Each point is reached from the start by the listed moves, each made once or not at all, plus a little noise. Say if it took an odd or an even number of moves. Then give how often each move was made.

Moves:
(1): [ 34 -15 -11]
(2): [  4  32 -21]
Start: [ 20  -2 -19]
Points:
[ 21   0 -18] => even (0, 0)
[ 60  15 -50] => even (1, 1)
[ 55 -15 -28] => odd (1, 0)

Moves:
(1): [16  0  2 -2 -2  3  4  6  4  2]
(2): [-3 28 -1  8  9 -8 10 -1  3  2]
(3): [  0   5  23   2 -10  -5  -6 -10   3  -2]
(4): [ 5 -6 -5 28  0 -3 -1 -8  4  0]
(5): [  3  -9  18  -4  28 -13   6  -7  -5  -5]
(6): [-5 -2  7  0  9 31 -1 -4  1  4]
(7): [-5 -4  1 -1 -3  1 20 -2 -5 -8]
(8): [-5 -3  9  2  1 -1  2 19  2  1]
(9): [-6 -1 -5 -2 -5 -4  3 -2 27  1]
Start: [ 10   4   1   7  -4  -1  15  -2  10 -15]
Points:
[ -5  20   1  43  -4 -15  49   2  40 -20] => odd (0, 1, 0, 1, 0, 0, 1, 1, 1)
[ 23 -11  49  30   8 -18  40  -4  14 -26] => even (1, 0, 1, 1, 1, 0, 1, 1, 0)
[ 14  14  56  40  26   5  48 -10  17 -21] => even (1, 1, 1, 1, 1, 1, 1, 1, 0)
[  5  14  34   6  33   9  60   8  37 -19] => odd (1, 1, 0, 0, 1, 1, 1, 1, 1)
[ -2  -5  25  35 -22 -12  33  -5  40 -24] => odd (0, 0, 1, 1, 0, 0, 1, 1, 1)
[  2  -6  53   5  11 -20  37  -2   4 -29] => even (0, 0, 1, 0, 1, 0, 1, 1, 0)
[ 22  26  -7  38  -2 -12  31  -8  46 -11] => even (1, 1, 0, 1, 0, 0, 0, 0, 1)

Moves:
(1): [ 17  -2  -5   1  -2   6  -2  -8  -2 -11  -2   5   2  -2  -7   1   7  -4
  -9   0   6]
(2): [ 0 15  1  7  1  1  4  3 -9  3  2  4  7  2  6  7 -3 -3 -3 -3 -3]
(3): [  9  -1  24   4   4  -4   1   3  -3  -5  -3   3   1  -8  -2  -3 -10   0
  -8   3   6]
(4): [ -2 -13  -3  23   4  -3   7   6   5   0  -6  -3  -1  -3  -1   7   8   5
 -14  -6   7]
(5): [ 2  4 -3 -1 23 -3 -2  2  6  3 -3  1 -6 -2  2  1 -7  2  4  6  6]
(6): [-1 -8 -3  8  3 23 -2 -5  0 -1 -9 -8 -4 -6  7  8 -8  1  0  0 -5]
(7): [ 1  0 -4  2 -1  0 12  8  5 -4 -5 -1  5 -8  1 -3 -5 -7  4  0  3]
(8): [ 3 -8 -4 -9  0  8 -3 17 -9 11 -1  1  0 -4  8 -5  8 11 -2 -3 -3]
(9): [ 1  7  9  0 -3  1 -8  6 19 -6  6 -2  0  0  0  5  2  2  3 -8 -8]
(10): [ 3 -6  2  4 -1  6 -3 -5  2 17  3  3  4  2  2 -2 -1  0  7 -4  4]
(11): [ 1 -3  2 -2  2  4  3  3 -3  0 18 -1  0  1 -5 -3  0  4  2  6 -3]
(12): [-6 -5  0  1 -4 -2 -6 -8  5 -9 -2 26  2 10  5 -3 -3  3 -5  2 -1]
(13): [ -9  -7   0  -6   8   1  -6   1  -2   4  -2  -2  22  -1  -8  -4   1  -5
 -11  -1  -4]
(14): [ 5 -1  7 -2  5 -2 16  5  2 -6 -5 -5  8 25 -1  2 -5  2  3  0  0]
(15): [  8  -8   1  -4  -1  -5   1 -10   3  -6   3 -14   6   2  28   0   2  -2
   2   3  -1]
(16): [ -1  -1  11 -12  -1  -4   7  -4  -8   4   2   9   7 -12   5  22  -1   6
   5   3   3]
(17): [-2 -1  5  4  3  4 10  1 -6 -3 -1  7 -7 -1  1 -4 15 -7  1 -7 -7]
(18): [ -5   8  -4  -8   1  -4   8  -5   3   1 -11   1   3  -7   4 -12  10  21
   3  -5   5]
Start: [ 10  -3  16  -3  14  11  -3   0  -1  -8   8   8   3 -11  -2  -1   7  -9
  -8  -6   1]
Points:
[ 20 -34  33  16  59  20  30  -2  20  -3 -31 -17  40 -18  29  -7  -9   9
 -18 -10  20] => even (0, 0, 1, 1, 1, 1, 1, 0, 0, 1, 0, 0, 1, 1, 1, 0, 0, 1)
[ 18 -22  19 -26  31  43  36   9 -17 -13 -25  14  39 -29   6   3  27   8
 -14 -18  -1] => odd (1, 0, 0, 0, 0, 1, 1, 1, 0, 0, 0, 0, 1, 1, 0, 1, 1, 1)
[ 49 -21  57 -12  44  45   4  12   6  -1  14  16  15 -19   5  27  -8  16
  -3  -4   7] => even (1, 0, 1, 0, 1, 1, 0, 1, 1, 1, 1, 0, 0, 1, 0, 1, 0, 0)
[ 29 -23  37  23  30  48 -10  24  -5 -13  11   6  30 -31  -5  13  11   3
 -51 -18  -7] => odd (1, 1, 1, 1, 0, 1, 0, 1, 1, 0, 1, 0, 1, 0, 0, 0, 0, 0)
[ 12 -20  35  -7  22  22  -5  -5  13  -1  35  -1  29  -8  14  -7  25 -16
  -4 -16 -18] => even (0, 0, 0, 0, 0, 0, 0, 0, 1, 1, 1, 0, 1, 0, 1, 0, 1, 0)
[  8   4  60  15  21   3  35  12   8 -26   9  52  20 -38  11  12  20  16
 -21 -20   3] => even (0, 1, 1, 1, 0, 0, 1, 0, 1, 0, 1, 1, 0, 0, 0, 1, 1, 1)
[ 27   5  25 -28  49   1  22 -17  -8 -16  -7   7  52  -8  24  16  12   8
 -14  -2  12] => even (1, 1, 0, 0, 1, 0, 0, 0, 0, 0, 0, 0, 1, 1, 1, 1, 0, 1)
[ 35 -35  58   1  50  26  17  21  12 -13  10  -9  14 -19  37  33  -4  23
 -14  -2   2] => even (0, 0, 1, 1, 1, 1, 0, 1, 1, 0, 1, 0, 0, 1, 1, 1, 0, 0)

Moves:
(1): [ 7  0 -3 -1 -3 -2  0 -3 -3 -4 -5  0 -4 -1  5  5 -3 -4 -5 -1 -5  5 -1 -6
  0 -7]
(2): [-5 12  9 -2 -1 -6  6  2 -2 -6  4 -6 -6 -3  4  4 -1 -1  2 -1 -4  0  0 -8
 -2 -2]
(3): [  7  10  13   3  -4   8  -1 -10  -5   1   4   9   2  -7   1   1  15   2
  -2   1  13   7   1 -17   0 -10]
(4): [  7  13  -5  23   7  11  -2  -1  16   3   5   1  -4  -1  -8 -19  -4   4
   3   6   1   6   7   4  -1   0]
(5): [  0   0  -7  -5   3  -1 -10  -9   1   3  -4   1  -6   0   2   3  -6   6
  -2  -5   6  -4  -4   8   4   5]
(6): [  2   3  -4 -10  -4  13  -2   3  -2  -3   5   1   8  -1   9  -5  -7   1
   5   1  -2  -5   1  -4   9   2]
(7): [-15  11   1   4  21  -5  12   1   4  -7   4   4  11   3  10   0  -3   3
   4  -3 -11  -2   9  -3   7  -1]
(8): [ 1 -2 -5  2  4 -1 -1  9 -3  2 -6 -1  0  1  3 -1  2  2  6  0 -3 -4 -8 -2
 -3  0]
(9): [ 10   4   1  -9  -3  11  -5   4   3   2  -8  -6  12  -2 -11   1  -5   4
   5   6  -8   4   7  12   8   3]
(10): [  6   1   2  -3  -2  11  15 -10   1  11  -3 -15   1   6  -2  -1   3  -1
   8   3   4  -4  -4   9   3   0]
(11): [  9  -2  -1   1  10  -5   5   4  13  -6   5  -5  -4  -6  -6  12  -6   0
 -11   2  -6 -10  -7  -5   2   4]
(12): [-3 -5 -2  2  5  0 -3  1  7  4 11 12  0  1 -1  8  2 -1  6 10 -2  0  0 -3
 -6 11]
(13): [  4   9  -7   2   5  -2 -10  -7   0   0   5   2   4  -7   0 -10   2   0
   4 -13  -8   1   6  -3   6  -2]
(14): [ -2   2  10  -3   8   3 -13  -1   1  -4  -4  -3  -6  14   3   4  -2 -19
  -5   4  -3  -1  -2  -2  -3  -8]
(15): [  9   2   0  -4  -9  -2  -3  -5  14  -7   5   0   9 -11   2   2  -3  -3
  10   6  10  -6   1   6   1  -8]
(16): [-10  -2  -6  -3   4   1  -4   6  -6   8   2 -11   9  -7   1  16   1   1
  -9   9  -6  11   5   6   1   5]
(17): [  6   6 -11  -5   1   4   9  -7  10  -6  -2  -7 -15  -3  -6  -4  10   5
  -9  -4  -1  -6 -14   9   0  -7]
(18): [ 7 -4 -2  1 -3  0 -9  7  0 -4  5 -3  2  5  5  1  5 15 -1  2  2  2  3 -7
  3 -4]
(19): [-2 -4  0 -2  3 -8  3  1 -9 -4  0 -4 -1 -1 -7  7  1 -5  9  4  6  6 11 -1
  7 -4]
(20): [  4   5   2   4   3   0  -6 -10  -4   1   1 -11   4  -4  -5 -13  13   7
  -3  21   3   8  -5 -11  -3   7]
(21): [-6  7 -1 -4 -4  1  5 -2 15  1 -6 -2 -3  6 -8  3 -1 -2 -7 -6  6  6 -2 -7
  0  0]
(22): [ -3  -1   6  -5  13  -5  -8  -3  -2  -3   4  -3  -2   3   1   1  -5   3
  -2   8  -6   8 -23  -5   7  -4]
(23): [  3  -4   2  -4 -11  -8   8  12   4  16  -9   3  -6  -4   8  -6   5  -5
  -9  -5  -7   3  10   2  -2  -5]
(24): [ 3 11 -6  0  4 -7 11 -8 -9  5 12  8  2 -2 -5  7  1 -8 -2 -2  6 -2  2 11
  0  1]
Start: [-15  -3  12   3  -4  -4  -4  15  -8  -9   3 -12   3   5   9  -9 -16  17
  -7   3   9   3  -8   4  -9   4]
Points:
[ -4  38   1  13  36   1 -32   1  13  -7   8 -18 -12   0  30 -18  -2  29
 -42   3 -16  34 -13 -10  12 -33] => even (1, 0, 1, 1, 1, 0, 1, 0, 0, 0, 0, 0, 1, 1, 0, 1, 1, 1, 0, 0, 0, 1, 1, 0)
[  6  41  20  -2  19  17 -42  19  -9  15  25 -21  11  -4  16  -8  -3  28
 -15  60  -2  37 -15 -11   3   3] => odd (0, 1, 1, 1, 1, 1, 0, 1, 1, 0, 0, 1, 0, 1, 0, 1, 0, 1, 0, 1, 0, 1, 1, 1)
[ 21  50   1 -19  11 -15  -5   5  17 -14  26  -7  28 -29  14  10  -5  30
   1  19   4  11  15 -32  20  -7] => even (1, 1, 1, 0, 1, 1, 1, 1, 1, 0, 1, 1, 1, 0, 1, 0, 0, 1, 1, 1, 1, 0, 1, 1)
[-17   4 -12 -15   7  19 -19  -3  -9  14  19 -22  19  -3  17   1 -21  23
   4   7   2   2  -3  18   8  23] => even (0, 0, 0, 0, 1, 1, 0, 0, 0, 1, 0, 1, 1, 0, 0, 1, 0, 0, 0, 0, 0, 0, 0, 0)
[  7  35   5  15  46  -4 -15  -6  31 -18  31 -14  21  -4 -16   4 -26   5
   7  52  10   3  10  22   7  13] => odd (0, 0, 0, 1, 1, 0, 1, 0, 1, 0, 1, 1, 0, 1, 1, 0, 0, 0, 1, 1, 0, 0, 0, 1)
[ 10  46 -17  14  29  -8  14  -2  38  -2   6 -56  -4 -31  17 -21  -6  32
 -18  19 -17   3 -13   9   3  -7] => even (1, 1, 0, 1, 1, 0, 1, 1, 0, 1, 1, 0, 1, 0, 1, 1, 1, 0, 0, 1, 0, 0, 1, 0)
[  3  36   2   7  46  21 -60  -3  14 -20  21 -16  23  16  17 -35 -27  36
   1  38 -24  26 -12 -17  22   6] => even (1, 0, 0, 1, 1, 1, 1, 0, 1, 0, 0, 1, 1, 1, 0, 0, 0, 1, 0, 1, 0, 1, 0, 0)
[-26  29 -10 -37  22  -8 -11  25  16  -7  14 -28   9  -4  15   9 -18  42
 -13   7 -27  28   2  -1  31   2] => even (0, 1, 0, 0, 1, 1, 1, 0, 1, 0, 0, 1, 1, 0, 0, 1, 1, 1, 1, 0, 1, 1, 1, 0)
[ 24  32   7 -22  -2  20 -10 -26  46   1  12 -26  -8 -12   5 -16   8   8
 -22  17  24  -8 -27 -14   1  -8] => odd (0, 0, 1, 0, 1, 1, 0, 0, 0, 1, 1, 1, 1, 1, 1, 0, 1, 0, 0, 1, 1, 0, 1, 0)
[ -6  39  -5  -1  53   6 -31  -7   0 -16  27   4  16  11   7  -7 -43   1
  12  18 -17  20   4  13  29   0] => even (1, 0, 0, 1, 1, 1, 1, 0, 1, 0, 0, 1, 1, 1, 0, 0, 0, 0, 1, 0, 0, 1, 0, 1)
[ 13  20   7  -7  10 -18   7   6   5   3  20 -31   3 -36   2   6  18  22
 -37  40  13  13 -47  -1  -7 -15] => even (0, 0, 1, 0, 0, 0, 0, 1, 0, 0, 1, 0, 0, 0, 1, 1, 1, 0, 0, 1, 0, 1, 1, 1)
[-10  24   0 -16   4  10  -8  15 -15 -14  13 -24   0  10   6  20   8  10
 -23  13  27  17 -11 -11   4 -22] => even (0, 0, 1, 0, 0, 1, 0, 1, 0, 0, 0, 0, 0, 1, 0, 1, 1, 1, 1, 0, 1, 0, 0, 1)
